Every row gives one point. Each copy is the shape, with its points in the same order, turned, moved and blurred by noise. Some copies are also mirrored. Which?

Shape (7 x 3):
[[ 11.2 -16.5  -1.2]
 [-22.0  -1.7  -4.0]
 [ 27.5   3.7 -41.6]
 [ -9.4  -0.5  10.6]
 [-16.8  -5.7   7.3]
 [-42.1  -0.9   7.5]
 [ 28.2   3.8  27.5]]
Copy 1 (7 x 3):
[[  6.9 -28.4   1.5]
 [ 15.4   8.6  -3.9]
 [ -6.2 -43.9 -39.4]
 [  2.9  -2.9   9.6]
 [ 12.1  -6.5   8.1]
 [ 25.9  27.3   8.8]
 [-34.8 -25.0  16.9]]
Copy 1 is: mirrored
Copy 2 (7 x 3):
[[ 11.6 -21.8   3.3]
 [ -8.9  -2.4 -16.9]
 [ 52.8  -8.7 -17.5]
 [ -8.4  -2.1   2.1]
 [-12.3  -5.0  -5.7]
 [-31.1   3.5 -20.2]
 [ 13.2  -2.0  38.2]]
Copy 2 is: only turned
Copy 3 (7 x 3):
[[ 13.1  -6.2   6.8]
 [  0.6  24.4  -6.9]
 [ 30.3 -23.3 -35.5]
 [ -8.5  10.5   2.5]
 [ -4.0  19.4   3.2]
 [-10.1  43.7  -1.5]
 [-19.5 -28.1  12.3]]
Copy 3 is: mirrored

Shape (10 x 6):
[[ 12.7   3.3  21.5  -6.4   7.1   8.1]
 [  0.3   3.1 -15.9  41.4  -8.4   8.7]
 [ -1.5 -15.4 -18.6  -4.9  12.3 -31.2]
 [ 12.8 -14.0  25.6  18.6   1.1  15.6]
 [-16.3   9.8  29.3 -12.8  18.9 -30.0]
 [-38.0  23.7 -15.0 -10.2   9.6  -2.1]
 [  3.9 -10.4  26.2  19.9 -27.9  -8.1]
 [ 11.4 -22.9   3.5  46.1 -16.7  19.9]
 [-36.9 -13.7 -14.2  -9.8 -28.2 -10.8]
 [ -5.2   5.2 -12.1   7.6 -22.3 -13.6]]
Copy 1 (10 x 6):
[[ 32.8   4.3   3.2 -11.8   3.3  12.1]
 [ -0.9  23.5  18.5  33.9   1.7  11.1]
 [ -0.3 -26.4 -13.2   5.6  20.2  -4.7]
 [ 42.3  22.6   5.5   4.8   4.3  -1.6]
 [ 28.4 -24.4  -7.2 -15.9 -18.2 -26.2]
 [-17.6 -10.2  19.8 -17.9 -11.3  -5.7]
 [ 27.6  34.1 -14.5   8.8   5.7 -19.9]
 [ 25.2  32.6   8.2  42.9  16.4   5.5]
 [-28.1  12.6   1.6 -10.9  27.2 -29.7]
 [ -8.7  14.7 -14.9   6.0   1.9  -3.0]]
Copy 1 is: mirrored
Copy 2 (10 x 6):
[[ -8.0 -14.9  17.9   5.1  -7.6   9.3]
 [ -8.7  23.6   3.1  16.8  33.3  25.3]
 [ -4.8  -1.4 -13.0  22.5  12.1 -31.3]
 [-26.8 -10.8   5.8  12.0  -0.4  28.5]
 [-26.2 -24.5  34.6   3.1   3.7 -30.4]
 [ -7.3  35.1  29.8 -11.7   4.9 -30.2]
 [-27.5 -20.8   5.7  -8.0  30.3  19.8]
 [-27.7   7.2 -10.2  16.0  27.8  46.3]
 [-23.0  15.4 -13.7 -30.3  26.2 -25.4]
 [ -0.6   2.6   1.7  -6.7  34.0  -5.2]]
Copy 2 is: mirrored
